Rows are points. The points of each table are mixes of a few directions, plus a little noise. Count the directions of each table, and those that both share. Where both have some left over, give the other angles between the two spaces (their principal angles), to ten degrees, smallest first.

First (5 x 2):
[[ -6 -19]
 [ 13  42]
 [ 16  52]
 [ -6 -19]
 [-18 -56]]
Second (6 x 2):
[[-11 -31]
 [-20 -60]
 [ 17  58]
 [ -1  -1]
 [ 15  46]
 [ -3  -9]]
Directions: first 1, second 1, shared 1

First (6 x 3):
[[-24  64 -19]
 [ -1 -22  16]
 [-16  63 -30]
 [ 28 -36  -6]
 [  8 -43  24]
 [  3 -24  14]]
Second (7 x 3):
[[ 27  24 -15]
 [-19 -51  24]
 [-17 -17  10]
 [-12 -47  22]
 [ 26  55 -32]
 [ 13 -31   8]
 [-23  64 -20]]
Directions: first 2, second 2, shared 1; angles 30

First (6 x 6):
[[ -7  22   0  23  16 -22]
 [-15  -3 -41  -3  -3   2]
 [-33 -26 -35 -14 -20 -12]
 [ 42  74  18  49  57   7]
 [ 33 -47  51 -47 -40  35]
 [-16 -19   8  -7 -16 -13]]
Second (7 x 6):
[[ 25 -11  17  -5 -12  19]
 [ 21   0  26  -6   2  13]
 [ -8  78  20 -56  45  -9]
 [-45  12 -77  41  18 -30]
 [ 36 -22  11   7 -13  32]
 [  8 -36  55  19 -24 -17]
 [-34 -21 -51   5 -12 -12]]
Directions: first 3, second 4, shared 3

First (8 x 8):
[[-13  48  28  -2 -24 -11 -56  31]
 [ 10 -44 -26   2  20  10  53 -30]
 [ -1   0   0   0  -1   0  -3   2]
 [ 18 -82 -47   3  37  18  95 -54]
 [-15  68  39  -2 -31 -14 -79  43]
 [ -1  12   6   1  -6  -3 -13   8]
 [ -7  25  14  -1 -11  -5 -30  16]
 [  7 -28 -18   2  12   6  32 -18]]
Second (10 x 8):
[[ 13 -28  -5 -34  38  -5   0  20]
 [-18  19  10   3 -50 -46   2 -46]
 [-14  81 -12 -11  14 -43 -12 -68]
 [-16 -12 -12   3 -32 -24  -1  -8]
 [  4 -39  -2   7  -2  22   4  36]
 [ -6  11 -46  39  40  65 -17  38]
 [ 17  10   6 -13  43  18  -1   8]
 [-14 -51 -43 -31   0 -41  -7  15]
 [ 27 -21  91  -4 -55  -9  33 -11]
 [ 10  22  17  42   5  65   5  18]]
Directions: first 1, second 4, shared 0; angles 70

First (10 x 9):
[[-24 -23 -21  15  21 -15   0  10 -22]
 [ -5  44  11 -14   3 -12 -39 -14   9]
 [-13  30 -27 -35 -18 -26  -2 -11   4]
 [ 38 -25  28 -11 -11 -12  -1   1 -54]
 [ -9  53  -6 -19 -15   3 -16 -15  48]
 [-29 101  -8 -29   1 -18 -66 -29  53]
 [ 18 -56  19  39   6  38  39  20   4]
 [  6  32   9 -10 -17  19  -2  -8  44]
 [ 14 -85 -11  20   2   2  59  27 -51]
 [  4 -74  12  51  31  19  26  24 -31]]
Second (9 x 9):
[[  0 -28 -29  18 -84 -13 -55  48  24]
 [-22 -26  18  19 -38 -39  -5 -21  23]
 [  2  22  17 -13  58  12  36 -28 -17]
 [ -1  33  26 -21  92  19  58 -44 -26]
 [ 16 -23 -53  12 -93   6 -74  81  16]
 [  3  14  10 -11  40  13  22 -18 -14]
 [ -2   3   6  -3  11   0  10 -11  -2]
 [  5  10   5  -7  24   7  12  -6  -5]
 [ -2  -4  -2   3 -11  -3  -8   5   5]]
Directions: first 4, second 2, shared 0; angles 80, 90

First (9 x 11):
[[ 10  23  -3  10  27  32 -11   5 -16 -11 -30]
 [ -8 -18   3  -8 -20 -25  10  -2  13   9  22]
 [-30 -68   6 -29 -78 -93  35 -13  46  33  87]
 [  1   0   0   2   2   1   0   0  -1   1  -1]
 [ -9 -22   3 -10 -26 -31  12  -4  15  10  28]
 [-13 -29   3 -13 -36 -40  17  -6  18  15  39]
 [ 10  22  -2   9  26  31 -12   4 -15 -11 -29]
 [  9  21  -2   9  25  28 -12   3 -13 -11 -27]
 [ 29  68  -6  31  81  94 -38  12 -46 -34 -86]]
Second (9 x 11):
[[-17 -37   2 -47  -3  45 -46  36   7 -28  -8]
 [ 13 -47 -41  22   9  10 -16 -42   5 -20 -49]
 [  4  42  -4  36  13 -41  13 -35  -8  20  -8]
 [ 21  -5  41  -4 -30  26  74  48 -15  30  66]
 [ 13  52  26  16  31 -46  -5  34  -8 -20  15]
 [ 27  -7 -22  29  21  42  13 -24 -15  -5 -43]
 [ 40  -5 -13  -4  34 -28   3  12  28 -34 -10]
 [-88  -1  22 -12 -41 -26 -77  -2 -24   9  12]
 [-13   6 -12 -40 -28  15  34 -28  31  49  20]]
Directions: first 1, second 6, shared 1

First (11 x 12):
[[-52  11  52  28  -2  17  10  21  75 -40  84  23]
 [ 20  23 -16  14   1  -6  -7  18   7   9  35  13]
 [ 22  39 -51   0  -3 -14  -9  33  -8  -1  33  10]
 [ 42  12 -66  19  16  -5 -43 -39  24  66 -19  -7]
 [-16 -44  55   1   5  17   7 -39   5   5 -45 -14]
 [ 12 -44 101  17   4  30  11  -7  -5  -6 -25  -6]
 [-33  -8 -33 -60 -19   5   5  21 -49 -69 -67 -33]
 [-40 -36  44 -24  -6   6  25 -17 -18 -27 -39 -12]
 [ 68  23 -16  19   4  -4 -16  28 -24  27  14   8]
 [-13  19 -28 -23 -10 -20  18  25 -28 -20  16   7]
 [ -7   8 -42   8  10 -26  -2 -44  21  57  14  12]]
Second (9 x 12):
[[ -7  -4 -16  -8   4 -27  15 -33 -14  39  -1   9]
 [-24   8 -38 -21  -3 -29  19 -13 -17  12   3   6]
 [-27  22 -34 -24 -14   0   0  37  -4 -54   9  -6]
 [ 54 -24  80  48  11  50 -32   9  30   4  -9  -8]
 [-50  23 -70 -43 -13 -37  23   6 -23 -22   9   4]
 [-27  20 -34 -24 -14   0   0  38  -3 -56   9  -6]
 [ 36 -12  55  31   7  39 -26  15  22 -11  -4  -8]
 [-12  -9 -29 -10   7 -52  32 -65 -24  81  -6  17]
 [ 60 -26  87  52  12  52 -34   7  32   6 -10  -9]]
Directions: first 5, second 2, shared 2

First (9 x 14):
[[ 53 -20  -4   3  -2   0  -7  17 -57  28 -22  20 -17 -19]
 [ -1  11 -13  12  22   3   0  11   4  16 -31   4   3  26]
 [-78  34   6   5  12   3  12 -23  80 -33  12 -23  36  35]
 [ 20  -1  -7  11  12   3  -1  12 -19  18 -27  11  -2   8]
 [-29  10  30  19   0   4   9 -20  29 -27  -2  -2  67 -14]
 [-10   6 -44 -26   8  -4 -10  14  13  21   9 -13 -81  49]
 [ 41   5 -25  24  39   5  -6  29 -38  52 -69  22 -13  31]
 [-39 -17  21 -51 -65 -12   2 -35  33 -67 116 -32 -24 -55]
 [ 38 -26  31   1 -26  -2   3  -5 -42 -13  15  14  29 -65]]
Second (9 x 14):
[[   0    7    4   35  -14   17   -5    7   28  -18  -24   -4    5   -3]
 [  64  -18   46    9  -92   -9   -6    5   -9  -58   16    8   -3  -70]
 [ -25   -6  -21   28   33   34    0    5   -4   23  -13   -7   13   -6]
 [  -8  -31    8    6   10   -4   -6  -12  -33    0   11    7    5  -19]
 [  40   44    3  -54  -35  -23   14   16   30   -7    7   -5  -12   21]
 [ -92  -71    3   35   92  -35  -20  -46  -50    9   -4   29   -3   50]
 [ -12    8   -8   34    2   20   -3    6   27   -8  -22   -7    5    7]
 [ -19   20  -32   28   29   51    2   16   18   31  -24  -19   16   -2]
 [  52   48   -1 -120  -18  -43   22   11   -3   23   45   -1  -17   21]]
Directions: first 3, second 4, shared 1; angles 60, 70
